Rows are points. Examples show where two turns around zero, p and q, send a point. Where does a point land after both, in the order given? Backwards means that the second turn is done in reverse. Each puzzle has new turns, and all numbers are rounded.
In the rows, 128 means zero.

Turn p:
[141 153 139] => [152 146 124]
[ 91 105  94] => [ 75 116 117]
[129 120 157] => [138 129 156]
[151 134 122] => [147 121 115]
Turn q:
[149 156 120] => [158 148 127]
[105 131 133] => [107 138 126]
[164 126 148] => [154 117 158]
[128 140 109] => [137 138 110]
[ 93  88 129] => [ 84 100 118]
Where do these land?
p, then q backwards: [148  98 139] => [153 102 139]
q, then p: [129 160 150] => [151 159 132]
q, then p: [140 140 123] => [144 127 120]
p, then q: [110 142  82] => [116 140  79]
q, then p: [136 139 132] => [141 133 128]
p, then q backwards: [105  89 142] => [119 103 168]

Turn p:
[136 153 144 130] => [130 155 138 139]
[100 121 109 165] => [112  93 127 161]
[147 154 153 125] => [139 164 144 132]
[139 130  77 117] => [135 121  76 130]
[145 115 139 119] => [145 130 135 110]
[102  95 146 112] => [107 106 148  96]
Turn q:
[113 123  91 142] => [126 149  95 145]
[148 137 129 111] => [152 123 137 119]
[152 128 143  98] => [151 105 142 107]
[102 123 120 154] => [100 144 115 144]
[112 118 166 104] => [105 106 141  94]
[163 114 151 134] => [138  94 150 143]
[107 154  97 154] => [123 176 117 146]
Where do these land?
p, then q backwards: [159 138 143 142] => [153 154 115 132]
p, then q: [126 133 176 136] => [111 120 171 113]
q, then p backwards: [115 110 111  86] => [140 106 101  94]
q, then p backwards: [132 150  95 143] => [154 161 127 132]
q, then p: [109 109 115 133] => [114 114 107 138]

Turn p:
[133 135  79 122 112 164] => [143 114  71 121 138 142]
[128 165 145 116 133 102] => [113 166 137 112 126 105]
[131 115 139 110 171  95] => [116 126 168 122 164 106]
[137 132 128 170 101 145] => [155 137 114 154  98 145]
[119 150 129 105 155 142] => [105 145 123 110 155 140]
[110 103 126 153  99 131] => [129 103 122 156  97 132]
[137  95 150 120 124 119] => [133 104 160 120 118 128]
Turn q:
[147 108 136 162  93 165] => [135 123 130 171 118 178]
[146 142 122 108 128 120] => [154 132 124 112 127 119]
[129 156 127 133 136 157] => [127 153 107 121 142 148]
[107 128 157 121 156 112] => [105 142 156 115 144 107]
[158 157 141 116 156 134] => [156 154 128 112 162 126]
[101  83 113 113 112 117] => [106  84 142 120  99 125]
[100  92 104 132 139  90] => [ 99  84 131 132 120  90]
[137 157 125 139 105 129] => [143 152 109 140 112 131]
Where do these land?
p, then q: [118 153 115 133 105 124] => [133 125 100 130 107 115]
q, then p: [112 143 106  97 124 140] => [119 109 104  97 132 120]
q, then p backwards: [116 132 110 141 118 123] => [110 132 116 133 111 128]
q, then p: [ 81 138 110 134 131 108] => [ 96 115 110 141 118  93]
q, then p: [111 142 153 157 120 144] => [112 158 108 149 119 143]
q, then p backwards: [169 107 148  76 125 117] => [188  95 151 118 128 120]
q, then p: [114 116 130 131  93 152] => [126 118 106 131 100 156]
q, then p backwards: [159 113 136 149 180 123] => [136 109 100 131 183 114]
p, then q: [171 108 144 133 155 122] => [154 145 163 129 160 136]

Turn p:
[124 139 131  83 151 123 103 152] => [123 145 157  84 154 122 118 132]
[119 103 124 117 138 107 119 153] => [127 123 128 114 146 101 115 152]
[131 117 175 121 110 141 155 145] => [129  99 158 131 114 122 170 143]
[109 133 132 124 108 117  97 144] => [100 141 148 130 125 120 108 146]
[107 144 102 166 157 109 138 102] => [127 145  90 164 158 125 121 100]
[122 125  87 134 129 148 161  87] => [125 119  70 128 124 157 138 106]
[147 142 138 136 120 147 128 155] => [146 140 150 134 118 144 140 147]
[123 106 119 113 139 105  95 148] => [125 129 135 108 144 103  93 147]
[155 115 164 134 105 179 145  99] => [143  81 145 137  88 164 151 112]
[143 156 106 152 123 105 139  96] => [135 158  98 151 110 123 127  95]
Turn q:
[143 101 143  83 150 135 137 112] => [155 118 143  93 162 151 135 134]
[132 140 132 135 152 153 146 138] => [140 147 117 151 142 145 137 140]
[142 111 143  78 120 160 114 110] => [143 130 140  79 131 171 116 135]
[106 167 143 134 160 125 131 113] => [113 172 130 138 158 111 128 138]
[120 150 154 165 158 123 127 141] => [117 147 138 175 149 116 117 140]
[111 119 124  86 114 151 147  82] => [124 148 130  74 135 156 155 106]
[127 160 151 123 151 118 147 153] => [137 149 141 149 141 113 142 167]
[145 128 102 160 105 106 123 120] => [134 117 119 141 100 100 119  95]
[135 112 122 158  79 108 121 141] => [117  97 140 143  81 115 124 108]
[113  98  97 154 110 111 111 152] => [103  81 105 142 108 115 123 117]
[134 122  98 132 111 118 105 147] => [126 103 105 125 102 114 113 130]
Where do these land?
p, then q: [121 125 139 130 156 116 115 146] => [136 126 139 138 156 115 113 141]
q, then p: [128 122  89 144 124 155 109  81] => [106 137 101 110 117 159  98  88]
q, then p: [139 165 111 108 105 173 116 152] => [118 167 132 115  96 162 129 166]
q, then p: [100  82 140 177 123 136 155  92] => [112  79 105 163 145 149 139  80]
q, then p: [165 137 130  94 114 136 114 160] => [146 135 152 105  97 128 122 168]
q, then p: [120 124 128 133 124  93 145 157] => [133 116 116 144 130  92 142 148]
q, then p: [145 139 136 145 150 113 140 102] => [148 140 134 141 131 116 125  91]
q, then p: [120 143 141 111 101 125 108 142] => [102 133 152 121 119 121 132 153]
q, then p: [114 117 138 112 154 105 150 119] => [145 119 125 119 159 109 150 115]

Turn p:
[118 148 148 121 118 148 112 132  99] => [130 156 142 110 142 134 109 125 102]
[141 106  90 110 127 136 126 144 151] => [127  85 101 122 118 128 124 153 127]
[114 141 159 116 131 116  99 109 126] => [120 152 146 114 149 107 108 118 145]
[123 129 122 146  92 129 111 170 146] => [127 109 151 150 101 128  95 148 107]
[138 149 111 113 112 111 171  95 118] => [120 149 120  99  91 136 168 124 142]
[130 116 172 143 149 106  74 143 130] => [147 130 156 154 169  84  98 121 135]
[114 126  91 135 145 131 130 172 169] => [100  96 104 169 120 129 118 163 120]
[122 110 113 106 124 127 200 101 113] => [108 116 120  99 113 160 192 109 133]
[120 124 143 149 147 110  89 103  97] => [144 150 125 134 149  96 111  83 130]
[151 141 134 122 133 132 158 117 107] => [144 149 125 114 127 140 163 131 124]
[136 118 126 146 129 162 137 120 150] => [141 117 118 140 130 166 120 131 142]
Turn q:
[147 123  90 144 147  79 111 116 121] => [180 120 103 162 127 102 118 124 123]
[133 143 106  97 141 123 110  97 122] => [156 128  93 101 142 125 123 114 119]
[112 103 121  83 122 131 170 138 114] => [124 115 128  97 123 127 175 166 113]
[145 102 158 141  88 147 125 156 121] => [101 113 167 127  88 141 107 143 128]
[116 126 114 122 159 130 136  84  98] => [145 105 114 120 168 124 143 109  97]
[111  98 156 136 108 144 119 153 156] => [ 83 112 137 135 107 139 124 142 159]
[144 141 135 155 133 169 128 137 156] => [120 143 154 137 128 165 124 102 155]
[130 149 118 125 160 111 111 134 112] => [151 144 111 139 155 128 111 139 118]
[144 164 140 134 154  91 124 110 142] => [152 154 128 132 158  92 110 114 146]
[131 135 146 160  94 167 129 134 156] => [ 92 139 157 133 101 150 123  96 147]
[ 94 124 124 111 101 117 143 149 111] => [101 135 115 125 110 116 148 157 103]
Where do these land?
q, then p: [113 139 129 151 142 155 136 144 118] => [125 151 124 144 148 155 125 116 117]
p, then q: [123 125  81 125 144  96 129 145 107] => [141 120 113 149 109  97 153 135  91]
p, then q: [124 142 131 117 124 207 114 148 116] => [138 131 118 117 148 197  98 143 100]
p, then q backwards: [115 129 117 120 173 102 115 145 186] => [ 86  98 155 141 149  88 112 147 154]
p, then q: [132 111 140  97 110 102 121  60 118] => [138 127 103  70 130  94 144 119 168]
q, then p: [114 124 153 132 130 129 122 134 122] => [111 125 132 139 144 120 117 120 121]
q, then p: [174 118 131 141 143 122 113 107 157] => [161 113 131 127 131 122 114 138 178]
q, then p: [137 127  97 130 127 101 113 158 110] => [159 130 126 143  99 121 119 138  97]
q, then p: [131 152 142 131 106 152 118 103 147] => [108 145 123  97 131 131 110 118 157]
p, then q: [116 102 135 140  93 123 163 133 107] => [103  99 159  98 128 119 136 117 109]
p, then q: [130 138 152 125 116 119 164 132 120] => [106 143 159 111 137 122 141 132 125]

Turn p:
[134 111 146 133 123 120 154 105 143 136 121] => [132 132 159 120 129 114 156 126 135 114 123]
[133 125 127 132 114  94 114 110 125 140 107] => [118 100 147 136 137 106 117 124 133 115 112]
[149 173 119 124 119 138 150 108 152 137 147] => [137 161 143 152  91 118 126 100 143 141 125]
[125 108 147 135 126  88  47 123 121 117 162] => [115  84 128 128 160 122  78 134 152 106 187]
[116 129 120 120 125 152 148 121 107 120 115] => [126 129 115 109 116 144 143 113 114 130 108]
[110 113 115 125 110 111 119 117 140 111 114] => [104 119 118 124 128 117 127 134 140  97 117]
[108 213 143 138 115 125 146 225 122 117 125] => [125 138 102 159  56 120 101 187  65 180 139]
[142 110 125 103 137 148 144 131 140 119 128] => [146 158 117 106 138 126 137 128 135 127 119]
[145 119 108 131 140  98 143 112 123 140 147] => [129 125 127 148 150 100 146 103 136 134 134]
[143 129 125 132 118 151  82 164 134 127 117] => [149 119 112 132 129 152  88 162 143 134 122]
[125 108 127 146 194 149 145 110 123 114 125] => [141 153 128 134 168 163 158 109  97 109 137]
[101 110 126 103 138 146 144 111 125 155 114] => [102 142 141 100 146 143 146 119 129 142 103]
[155 116 139 117 113 133 120 111 117 120 121] => [153 116 134 106 128 121 119 115 139 116 121]
[105 128 124 153 119 138 135 145 120 139 151] => [115 115 118 139 115 146 150 139 132 149 145]
Turn q:
[122 123 134 135 119 117 155 158 125 144 108] => [131 136 105 137 134 122 137 147 115 154 105]
[153 132 132 129 165 125 129 128 140 125 106] => [150 134 145 117 140 117 111 131 151 127 102]
[142 144 134 109 156 132 151 144 134 155 107] => [149 127 134  99 148 115 126 134 130 163 105]
[160 138 142 141 146 165 110  98 133 127 149] => [165 115 150 118 132 158 117  99 144 109 143]
[120 118 121 122 137 110 154  83 124  91 107] => [111 171 142 117 119 110 137 105 125  95 103]
[144 148 131 156 175 146 117 132 105 116 131] => [143 118 148 137 170 144  92 113 132 115 114]
[116  93 138 124 121 116 114 171 117  99 179] => [117  89 114 151 138 121 141 170 104  84 146]
[104 129 122 149 105 110 125 134 165 131 132] => [117 149 121 156 122 128 151 148 148 139 150]
[108 120 133 119 141 149 121 128 116 142 107] => [114 113 149 123 123 142 130 124 120 147 105]
[140 133 147 126  79 112  86 101 125 124 136] => [137 128 128 149  73 122 111 115 121 119 168]
[114 106 117 112 133  82 139 108 113 184 133] => [113 105 115 136 121  75 161  94 130 157 117]
[157 111 118 142  99 143 121 136 149 102 111] => [137 143 104 125 100 154 115 150 150 107 123]
[102 158 144 154 105 168 124 135 130 132 139] => [130 137 135 144 137 180 130 129 109 149 157]
[110 139  80  72 111 117 147 135 116 120 148] => [ 77 127 104  79 135 102 135 132 111 127 154]
Where do these land?
q, then p: [117 116 100  78 124 116 128 117 103 161 129] => [ 78 114 131  99 149  99 145 117 141 131 115]
q, then p: [ 97 145 147 124 122 148 115 141 132 123  99] => [129 113 145 113 113 154 119 148 118 161 131]
q, then p: [143 161  93  82 143 152 120 153 149 133 146] => [111 169 115  97 165 115 105 139 147 157 150]
p, then q: [147 125 147 109 155 129 144 110 122 130 112] => [148 131 148 114 128 108 108 108 108 126 119]
p, then q: [161 146 118 139  96 133 106 127  93 142 146] => [143 106 110 136  87 131 144 112 167 123 127]
q, then p: [120 139 136 167 122  95 162 121 123 131 122] => [130 121 139 179 119 129 132 103 104 129 119]
q, then p: [133 118 176 143  94 113 144 110 155 101 133] => [169 116 115 148  73 108 134 119 117 133 134]
q, then p: [127 144 137  89 162 156 123 139 139 142 157] => [143 150 136  84 165 114 133 133 126 146 150]
p, then q: [100  98 149 135 138  88 137 107 142 100 140] => [112 141 139 132 159 105 150 142  97  86 137]
p, then q: [128 122 115 178 104 127 103 106 143 124 122] => [136 145 126 147 118 165 146 153 145  94 117]
q, then p: [119  96 124 135 168 116 129 169 138 142  98] => [126 131 141 141 155 127 136 183 106 122  95]
p, then q: [124 108 129 131 122 150 144 121 128 122 137] => [133 141 121  98 132 133 141 130 125 127 130]
q, then p: [148 146  93 154 114 139 108 143  98 113 123] => [112 125 105 142 142 170  98 121 151 114 132]

Turn p:
[135 131 121  86 140 116 154 106 100 122 132 143] => [138 124 137  85 129 123 137  87 117 138 135 111]
[122 142 111 132 136 137 140 111 137 131 117 126] => [131 131 103 125 137 139 129 116 126 130 109 128]
[153 100 142 128 109 147 137 108 122 124 130 136] => [131 102 158 126 132 148 135 114 151 121 129 138]
[133 124 144 123 113 103 114 145 139 139 101 117] => [132 110 134 125 113 126 116 168 120 143 124 120]
[111 136 142 126 146 146 119 134 135 148 103 167] => [122 145 133 110 152 120 141 146 119 146 102 159]
[100 119 105 113 144 118 107 121 122 133 148 124] => [105 131 104 124 134  97 127 116 134 140 149 123]
[164 138 133 172 117 105 131 149 150 136 130 127] => [168 131 137 174 127 145 120 154 120 133 131 123]
[128 133 110 136  99 144 141 138 130 121 138 120] => [121 132 119 142 116 154 149 127 133 113 135 119]
[120 140 115 144 138 119 134 133 108 134 115 123] => [123 134 120 142 118 123 128 117 103 139 114 125]
[112 128 137 151 126 127 133 139 143 140 144 112] => [118 148 127 154 131 130 117 142 141 126 123 114]
[122 129 139 117 121 127 109 113 119  98 150 119] => [127 130 127 116 105 114 117 116 149 110 149 138]
[118 110 132 135 135 113 118 151 144 114 124 119] => [128 121 127 141 127 100 127 154 129 114 127 118]
[147 135 134 102 140 163 127 117 113 123 133 129] => [120 126 137  99 142 145 122 107 120 109 139 148]
Turn q:
[136 131 131 142 129 140 123 139 137 119 122 120] => [128 131 142 140 129 140 124 124 131 122 135 143]
[112 113 130 132 106 134 122 128 143 144 110 139] => [129 115 125 123 116 128 117 129 145 138 101 147]
[117 138 134 130 121  98 137 116 141 131 136 119] => [117 125 121 117 126 100 132 134 141 108 132 127]
[118 112 133 115 135 136 225 133 113 130 143 120] => [112 144 135 136 119 107 198 185  97 143 114 127]
[136 121 124 130 135 137 116 120 135 178 143 128] => [137 137 118 148 144 109 118 122 155 159 119 118]
[132 143 140 138 133 133 113 117 137 120 138 143] => [116 130 130 114 144 136 125 110 140 130 141 132]
[131 114 133  95 124 135 121 118 125 119 104 134] => [147 105 134 115 118 147 136 124 127 129 110 111]
[108 129 137 130 133 126 109 127 119 119 120 118] => [119 120 143 121 128 129 105 125 121 118 123 120]
[116 129 114 113 124 128 135 118 121 116 133 150] => [123 122 106 108 130 141 134 137 117 132 124 122]
[135 118 133 132 136 131 114 176 143 111 131 116] => [142 128 154 140 109 140 109 141 128 130 161 144]
[109 118 110 137 127 127 135 119 142 111 133 126] => [110 107 115 132 133 133 126 146 125 119 130 139]
[141 191 121 131 136 132 123 138 131 127 116 117] => [145 172 133 123 153 139 122 122 134  90 135 132]
[137 129 128 137 139  98 116 130  99 135 115 140] => [143 130 123 118 128 105 116 102 100 128 131 126]
[172 114 121 125 138 141 113 117 111 122 130 128] => [143 121 124 152 132 146 140  95 118 140 141 112]
[119 121 130 134 102 124 117 125 125 138 145 122] => [109 130 116 133 108 120 115 124 141 133 124 123]
Where do these land?
p, then q: [129 162 117 112 154 157 100 107 119 157 147 114] => [121 134  98 108 170 148  96 129 127 147 127 100]
p, then q backwards: [127 110 138 115 123  97 123 125 145 103 151 132] => [137 130 142 105 135  96 121 134 152 144 138 114]
p, then q backwards: [108 117 139 126 115 112 148 144 118 152 130 130] => [119 120 154 113 132 147 138 127 111 138 148 118]
q, then p backwards: [138 135 114 119 123 119 141 111 133 138 144 121] => [110 124 106 130 127 124 131 134 147 119 137 129]
q, then p backwards: [116 120 154 135 131 123 132 127 109 138 118 107] => [117 112 148 136 141 117 139 140 105 124 121 126]
p, then q: [109 135 115 136 137 123 129 158 141 101  94 116] => [142 129 120 133 100 132 122 133  86 101 126 143]
q, then p backwards: [111 113 117 128 127 138 150 111 134 135 140 136] => [109 116 114 130 123 132 120 134 141 145 107 133]
p, then q backwards: [156 135 134 128 141 156 116 144 109 109 124 130] => [130 138 126 153 136 118 133 141 126  95 101 124]
q, then p: [153 135 149 112 112 158 136 128 149 123 127 142] => [135 139 131 113 154 165 133 134 145 116 110 122]
p, then q: [155 106 126 124 136 136 122 124 143 139 141 135] => [127 116 142 135 146 124 132 130 128 152 153 125]
q, then p: [122 124 107 163 105 106 112 126 123 134 141 126] => [131 126  97 143 112 107 148 121 141 150 139 142]
p, then q: [109 125 121 115 134 121 120 129 116 109  93 127] => [142 113 111 117 100 120 129 135 109 121 110 123]
q, then p: [130 145 133 152 124 120 137 129 125 126 114 149] => [143 136 127 102 127 120 141 112 125 141 125 137]

Turn p:
[154 156 155 172 162 135 146 105 105 121 142 153 123 123] => [124 141 141 135 132 181  88 118 107 150 170 132 128 119]
[117 107 139  87 121 149 142 147 108 160 105 134 149 111] => [124 104 124 139 106  75 121 150 115 128 141 119 145 158]
[136 100 129 136 148 135 128 125 162 124 176 174 108 151] => [123 125 151 145 180 120 145  84 118 152 146 141 105 109]
[168 119 149 108 134 126 127 138 131 131 131 126 120 147] => [114 105 136 129 148 139 133 133 126 142 126 129 110 163]
[ 97 131 158  94 105 148 155 152 164 117 130 118 135 153] => [ 94 126 129 148 164  91 133 159 159 125 119  93 135 124]
[148 163 134 134 118 150 134 169 109 147  95 115 116 105] => [144 106 106 162  98 146 111 178 124 124 132 124 118 137]
[ 77 137 129 146 126 130  89 116 124 110 112  92 142 169] => [ 90 128 126 105 100 140 140 118 140 119  83  99 149  85]
[111 144 110 107 146 106  96 123 121 103 141 136 147 106] => [122 130 121 120 115 134 140  94 144  80 143 142 144 129]
[113 150 115 115 133 157 152 121 163 122 144 113 122 139] => [124 146 113 159 150 124 137 127 164 148 123 118 148 118]
[159 101 154 149 156  97 129 140 134 117 103  86 142  92] => [144 117 133 104 116 138  64 118 144 115 102 129  95 161]
[106 144  91 132 171  81 126 119 132 101 123 130 104 142] => [134 127  85 104 158 156 125  92 127 104 112 151 151 104]
[141 123 115 149 106 115 124 128 135 143 132 125 154 138] => [119 148 130 112 112 120 136 137 129 139 121 149 101 123]
[111  95 112  87  80 125 101 111 135 179 121 150 114 129] => [151 103 155 110 120  74 187 147 118 137 123 148 146 128]
[107 152 149 149 105 142 130 121  96 140 163 122 113 138] => [128 135 131 117 116 147 146 145 126 147 163  87 127  97]
[132 119 101 141 120 135 123 117  74 120 123 126 146  96] => [150 156 121 122  79 131 127 117  96 112 139 121 133 144]
[170 107 108 142 117 118 146 117 155 113 107 149 114 109] => [162 153 146 139 154 131 115 132 110 127 106 166 113 147]
Turn q:
[122 122 141 136 111 156 141 120 132 135 124 152 191 107] => [127  93 120 128 137  99 182 144 107 151 133 112 121 128]
[132 147 128 113 158 156 155 125 134  98 135 138 152 117] => [139  98 109 125 154  98 122 116 103 111 145 127 113 113]
[148 153 126 137 154 106  90 154 142 109  82  94 110 147] => [107 154 158 127 132 122  82 114 155 107 163  94 150 148]
[111 165  85 129 132 107  97 142 152 142 108  99 106 160] => [108 171 143 116 119 149  99 103 160 114 125  79 106 127]
[127 154 102 146 141 133 134 150 158 124 103 142  99 132] => [103 131 126 116 121 101  88 120 159 130 126 113 110 112]
[166 158 114 116 142 131 147 126 106 142 147 157 159 122] => [126 130 130 103 118  99 160 120  98 100 145 146 118  95]
[ 91  99 166 118 127 111 114  93 108 128 135 120 107 145] => [152 112 139 159 125 169 134 113 137 125 101 149 138 166]
[138 110 104 128 119 145 142 129 112  94 125 138 155 125] => [110 106 111 144 129 128 130 156  96 121 145 123 122 113]
[136 109 118 145 149 121 131 109 138 120 130 156 164 111] => [135 108 110 144 102  93 145 133 107 120 123 111 142 121]
[158 112 143 115 117 134 127 116 156 115 132 148 153 148] => [138 120 100 147 130 115 159 145 149 112 156 129 134 126]
[110  88 154 112 119 120 153  95 108 158 122  98  96 123] => [171 119 158 133 137 163 125 156 136 130  83 154 137 142]
[154 131 124 115 122 154 111 113 125 114 142 141 139  91] => [124 114 113 129 144 125 146 120 112 134 140 131 160  89]
[112 105 154  92 106 118 115 160 100 153 138 140  97 123] => [103 152 130 123 151 152 142 132 135 134  93 178 142 153]
[139 179 103 180 123 134  97 153 143 130  99 129 109 170] => [ 87 153 157 128  97 117 101 103 169 145 169  99 100 117]
[108  99 135 136 131 134 143 142 116 151 172  95 110 116] => [161 159 125 131 136 143 115 136 101 163 101 152 121 137]
[ 98 118 151 130  97  90 151 121 115 136 154 100 103 109] => [157 126 122  95 115 173 119 137 122 151 101 151 135 159]
Where do these land?
q, then p backwards: [139 136 121 133 142  99 159 133 118 132 118 125 133 120] => [123 111 138 131 111 105 123 128 110 133 106 129 142 111]
q, then p: [107 173 126 143 152 109  94 134 138 106 119 154 153 161] => [136 164 139  83 149 140 155 116 147 145 107 101 152 106]
p, then q: [145 144 123 150  96 154 126 141 105 141 115 113 135 103] => [102 148 132 107 126 143 124 147 141 163 157 144 121 122]
p, then q: [146  96 147 138 129 105 126 140  91 122  91 169 171 143] => [ 83 114 139 147 129 176 135 100 111 115 115 164 126 164]
p, then q: [118 136 149 132  98 105 157 168 149 109 142 119 104 143] => [129 155 124 123 151 108  64 116 119 119 119 122 139 129]
q, then p: [135 140 124 104 140 138  79  87 127  80 149 128 108 140] => [139 184 162 146 100 138 121  80 134 141 126 126 136 121]
q, then p: [114 137 138  76 118 153 141 122 163 155 120 110  91 117] => [131  96 128 167 143 133  94 105 151 129 107 164 150 151]
p, then q: [160 120 166 131 144 116 136 119 125 113 147 127 172 151] => [137 131 130 148 148 154 133  79 152 130 104 133 103 147]
q, then p: [132  93 117 129 107 128 102  96 123 155 100 106 151 117] => [114 135 118 141 108 117  81 159 141 141 120 100 103 139]
p, then q backwards: [103 111 109 148 122 142 169 139 110 144 135 126  83 152] => [122 115 107 135 128 164 134 127 157 125 161 107 160  89]
p, then q: [154 121 144 153 138  97 133 118 141 155 132 162  98 109] => [127 144 125 150 134 102 145 112 130 119 121 179 160 110]
p, then q: [103 126 127 129 172 153 125 147 147 127 133  88 112 103] => [150 137 128 148 108 133 124 149 146 141 132  78 161 107]
p, then q backwards: [102 148  85 135 113 155 155 145 156  90 142 134 124 146] => [139  95  98  95 140 159  92 138 156 145 153 138 132 142]
p, then q: [116 101 136 127 123 132 111  81 101 141 140 127 139  92] => [156 125 124 109 134 157 176 133 136 116 158 145 141 138]
q, then p backwards: [145 138 108  91 126 132 107 149 127 150 139 132 145 124] => [107 132 109 127 105 114 135 119 128  96 146 143 135 155]
